Each row is a point. The last column is the point's height on a tilted bowl or saddle (a function of degree 2), plus a little noise. Count its main directions that bend up, bend down and stay straight.
(in the rows, 128 means zero)

Points (17 x 4):
[[101 167 145  87]
 [ 79 183 244 180]
 [160 155 111 124]
 [148  91  54  88]
 [ 83 152 119  79]
 [171 161 126 134]
 [131 171  60  81]
 [109  49  78  34]
 [103 111 118 102]
 [100 199 202  92]
 [ 65  86 175 183]
 [140 133  78 105]
 [202 129 126 147]
 [141  66  88  50]
 [171 112 138 112]
 [153 141  76 119]
 [172 117 177 124]]
Directions: 1 up, 1 down, 1 straight

Points (23 x 5):
[[ 86 100 102  87 121]
 [203  90 144 188 117]
 [174 134 216 163 140]
 [137  84 179 131 180]
 [148 146  95 149 159]
 [104 130  77 116 151]
 [111 184  35 112 193]
 [ 74  85 126 107 148]
 [113 156 108  90 149]
 [183 186 114 167 144]
 [132 130 160  61 115]
 [125 138 131  94 149]
 [110 155 196 148 129]
 [ 79  87 161 205 235]
 [130 195  75 104 195]
 [126 233  10 169 188]
 [116 181 120 170 133]
 [106  38 151 167 219]
 [126 161  78  59 164]
 [ 90 180 109 179 132]
 [181 152  82 165 146]
 [176 194  98 147 177]
 [173  98 127 132 156]]
Directions: 1 up, 2 down, 1 straight

Points (70 x 9):
[[ 86 122 119 108 144 138  69  98 116]
 [173 127 128 131 140 133 160 139 114]
 [ 69 165  46 138  64 121 156 169  61]
 [135 132  94 197 157 137 131 131 106]
 [ 45 137 152 122 153 144 171 140 115]
 [132 115 173 120 110 143 132 188  98]
 [129 161 153 249 161 171 141  89  57]
 [ 98 133 141  37 184 123  78 166  60]
 [145  89 147 122 113 114 156 105 118]
 [144 129 141  95 138 185  74 195  93]
 [ 96  82 151 126  80 154 154 129 116]
 [142 144 148 121 136 144 157 117 106]
 [165 161 128  98 146 144 125 165  95]
 [170 106 116 134 128 145 104 111 126]
 [104 133 105 122 122 114 139  89 106]
 [143 200  96 110 148 109 201 138  46]
 [ 93 181 139 177 140 106 122  39  75]
 [137 148 114 112 124  90  82 133 106]
 [ 89 157 121 157 163 124 113 122 121]
 [223 146 172 172  45  97 142 143 155]
 [ 70  97 208  84  72 149 149 156  87]
 [139 104 158 139 114 116  58  63 111]
 [180  94 163 152 109 118 147 135 126]
 [144 137 182  85 149 127 129 208  64]
 [186 124 120 172  93 103  86 131 132]
 [148  84  92 180  88 163 148 106 104]
 [121 120 132 125 146 135 107 173 117]
 [158 139 136  51 156  84 128 128  78]
 [120 152 128 150  93 153  73 214  98]
 [170 200  68 104 124  40 171  76  88]
 [132 121 138 173 103 111 125 132 120]
 [141 151 168  73 137 141 116  88  91]
 [156  97  95 133 138 181  90 155 103]
 [118 137 183  91 189  84 114 158  72]
 [100 199 168  89 117 119 184  30  28]
 [142 163  95 107 162 158 195  63  58]
 [ 90 109 148 131 121 102 165 165  97]
 [130 118 160  71 117 111 161 157  77]
 [171 105 147 133 102 136 124 105 135]
 [152  67 126 154 169  70 122 198  55]
 [ 96 122 156  98 128  90 151 139  87]
 [109 120  68 135 114  83 130 100  89]
 [ 73 153 180 165 126 191  30  82  94]
 [ 94 104 172 160 141 196 139 212 124]
 [ 94 145 140 154 134  55 130 143  82]
 [ 91  43 178 167 127 203 162 101  62]
 [117  93  95 139 142 192 137 147 108]
 [170 122 119 169 126 159 148 164 102]
 [124 137 202 141 138 155 144 123  88]
 [125 120 105 145 159 101 145 110 103]
 [203 149 106 170 105  81 146 117 150]
 [153 126 157 185  83 194 121 129  91]
 [159 232 157 164 174 142  49  94  88]
 [ 90  95  72  95 115 103 120 104  84]
 [211 216  74 134 134 156 128 131  88]
 [173 204 100  77 161 137 111 119  82]
 [ 80 185 156 158 184  80 147 161  77]
 [182  75 135 182 111 136 152 106 117]
 [ 99 228  61 169  41 129 171 139  20]
 [142 165 109 153 173  94 183 163  69]
 [109 147 162 113  92  83  91 178  85]
 [113  80 105  83  78 229 155 114  68]
 [130 132 184 136 165 177 166  62  54]
 [154  51  67 159 138 119 112 157  74]
 [155  71 175 184 170 139  73 164  94]
 [158 170 200 125 110  61  96  72 118]
 [103 130 171 116 100  98  65 129 108]
 [127 114 136 123 145 113 126 202  91]
 [ 74 166 156 167 129  61  56 123  86]
 [160 152 105 181 181  77  98  28 101]]
Directions: 1 up, 6 down, 1 straight
